Every row gives one point. The points of each table are mixes of a few directions, plus a little noise. Count the directions of each table, and those that both share. Where both have some left over, give the other angles between the two spaces (their principal angles), to ten degrees, smallest first.

First (5 x 3):
[[-34   3  15]
 [-13   1   6]
 [ 85  -9 -37]
 [-20   2   9]
 [-19   2   8]]
Second (5 x 3):
[[ 12  10  35]
 [ -8 -22 -28]
 [  3  31  14]
 [ 13  10  42]
 [-17 -33 -60]]
Directions: first 1, second 2, shared 0; angles 80

First (5 x 4):
[[  7 -23   7  75]
 [ 10 -23 -40 -21]
 [-30  45  32  -8]
 [ -6  12   3 -21]
 [ 18 -11  -2 -26]]
Second (5 x 4):
[[-33 -14 -52  68]
 [ 24   0  21 -40]
 [ -5   3   1   5]
 [-12  15  12   8]
 [ 25  -2  21 -43]]
Directions: first 3, second 2, shared 2

First (6 x 6):
[[ -3 -18  28  14  19 -47]
 [ -3  -7 -51 -22 -60  39]
 [ -4  -3  29  -2  22 -34]
 [ 12   7  28  42  51 -10]
 [ -9  24 -14 -53 -22  29]
 [  8  -4 -20  21  -9  22]]
Second (9 x 6):
[[-14  10  -1 -30  45  55]
 [  9  41  19 -25  36  29]
 [ 45  15  -3  17 -50 -28]
 [ 25  45   9 -11   2  17]
 [  1 -16 -12 -11   7  27]
 [ -1  -9 -10  22 -33 -27]
 [-55 -34 -15  30 -15 -31]
 [-29 -33   9 -15  44   8]
 [ 19 -20   3  23 -36 -52]]
Directions: first 3, second 4, shared 2; angles 90

First (8 x 8):
[[  8 -42  16  10 -20 -15  11  34]
 [ 35  21 -41  25 -29 -15 -15 -34]
 [-25 -32 -26 -14  25  -5 -24   2]
 [ -1  61  26  -2  21  20   5 -33]
 [  4 -27 -13   8  -7 -15 -11   5]
 [-22  60  22 -33  22  42  29  -8]
 [ -5 -21 -15  -7  -5  -3   1  14]
 [  6 -22  33  12  -5 -11   6  19]]
Second (10 x 8):
[[ -8  13   2 -10  -5 -26  -4   7]
 [  0   1   0   0   0  -1   0   0]
 [  8 -14  -2  11   5  28   4  -8]
 [  4  -6  -1   5   2  12   2  -3]
 [ 12 -22  -3  17   8  43   6 -12]
 [ 35 -61  -8  49  23 121  16 -33]
 [-13  22   3 -18  -8 -44  -6  12]
 [-14  24   3 -19  -9 -47  -6  13]
 [-14  24   3 -19  -9 -47  -6  13]
 [-11  19   2 -16  -7 -39  -5  11]]
Directions: first 4, second 1, shared 0; angles 90

First (7 x 9):
[[-26 -15  49 -50 -23 -26 -14  47  35]
 [ 21 -12 -27  14  33  22  32 -45 -38]
 [-19  26   8  21 -20 -25 -40  31  43]
 [ 29  -1 -21 -16 -46  36  10  12 -37]
 [-11   7  12 -20  -8  -8  -2  -1   1]
 [ 10 -39  -7  61  63  -1   9  -6  20]
 [ -7  36 -15 -11  -2   3   7 -41 -26]]
Second (7 x 9):
[[ 24  -7  -4   3 -18  10  -1   2 -26]
 [-26  20 -22 -21   5 -30   2  -7  29]
 [-31 -26   1  14 105  -8  23  -7  58]
 [  3 -20 -15 -10 -68 -21   8   9  -3]
 [  8  -7  70  14 -49  30 -17   7 -40]
 [ -4  23 -44  11   1   3  -3  10  24]
 [ 26  17  14 -10  23  15 -12 -14 -42]]
Directions: first 4, second 5, shared 2; angles 40, 50

First (8 x 11):
[[-13 -13   8  19 -15  -5 -45 -51  -6   1   3]
 [ 18  16 -20  27  31  75  35 -12 -61  19  45]
 [ -8  21  -3  -3 -19 -39  -7  17  23  19 -17]
 [  6   0  24 -34  14 -32  36  24  11 -41 -26]
 [ -5 -43  11  -7  -7   5 -33 -13  21 -24  -5]
 [ 21 -16 -26  13  30  93  25  13 -34  10  44]
 [-12  -1  16  -6 -13 -41 -18 -16  13 -13 -21]
 [ -6  36  -9  -9 -22 -55   5  39  32  28 -24]]
Second (10 x 11):
[[ -7  51 -16 -33   9  17  -1 -34  54 -24  37]
 [  3 -22   7  15  -4  -8   1  15 -24  10 -16]
 [ -2  19  -6 -12   3   7   0 -13  20  -9  13]
 [  2 -18   5  11  -3  -6   0  11 -19   8 -13]
 [  1 -11   4   7  -2  -4   0   7 -11   5  -8]
 [  7 -55  17  36  -9 -19   1  37 -58  27 -40]
 [ -7  51 -16 -33   8  18  -1 -35  54 -24  37]
 [ -3  27  -9 -17   4   9  -1 -18  28 -13  19]
 [ -6  47 -15 -30   8  16  -1 -32  49 -23  34]
 [ 11 -88  28  57 -15 -30   2  60 -93  42 -64]]
Directions: first 4, second 1, shared 0; angles 90

First (11 x 12):
[[-15   2  17 -18 -13 -36   0  13   2 -20 -75  41]
 [-23  20  18   0 -29 -59   5  30  11 -27 -86  57]
 [  5  31  -9   2  -8 -43  -8  18  16 -13 -38  -7]
 [  4  -2   2 -14   4  -5  -7  -4  -1  -3 -19  -3]
 [-20  -6  17   1 -14 -10   9   8  -5  -9 -31  44]
 [-21  10   9  35 -25 -13  19  19   3  -5   5  42]
 [ 24 -12 -16  -9  26  40 -10 -23  -6  19  54 -53]
 [ 18 -24  -4 -28  28  37 -12 -26 -12  15  25 -38]
 [ 21  34 -25  15  -1 -25 -10  13  19  -1  12 -42]
 [ 27 -23 -17 -12  34  58 -10 -33 -12  28  76 -63]
 [-18 -31  11  31  -3  57  25 -11 -19  19  75  25]]
Second (8 x 12):
[[ -3   1  60  -4  11  15  15  -4  -1  23  17  20]
 [ 28  36 -57   5  -5  69  -5  40 -27  28   7 -28]
 [ 20  16 -12 -39 -14  63   4  29 -51  32  28 -25]
 [-20 -24   7  33  -4 -53  20 -32  19 -15  -2   1]
 [  4  20  20  43  27   7  -6   5  41   6 -16  30]
 [-11 -27  -5 -59 -11 -43 -31  -9  -4 -44 -19   1]
 [-17 -21  21 -10  11 -60 -25 -20  40 -44 -32  29]
 [  0  -1 -32  30 -15   1  28  -5 -17  14  17 -30]]
Directions: first 3, second 4, shared 0; angles 40, 50, 60
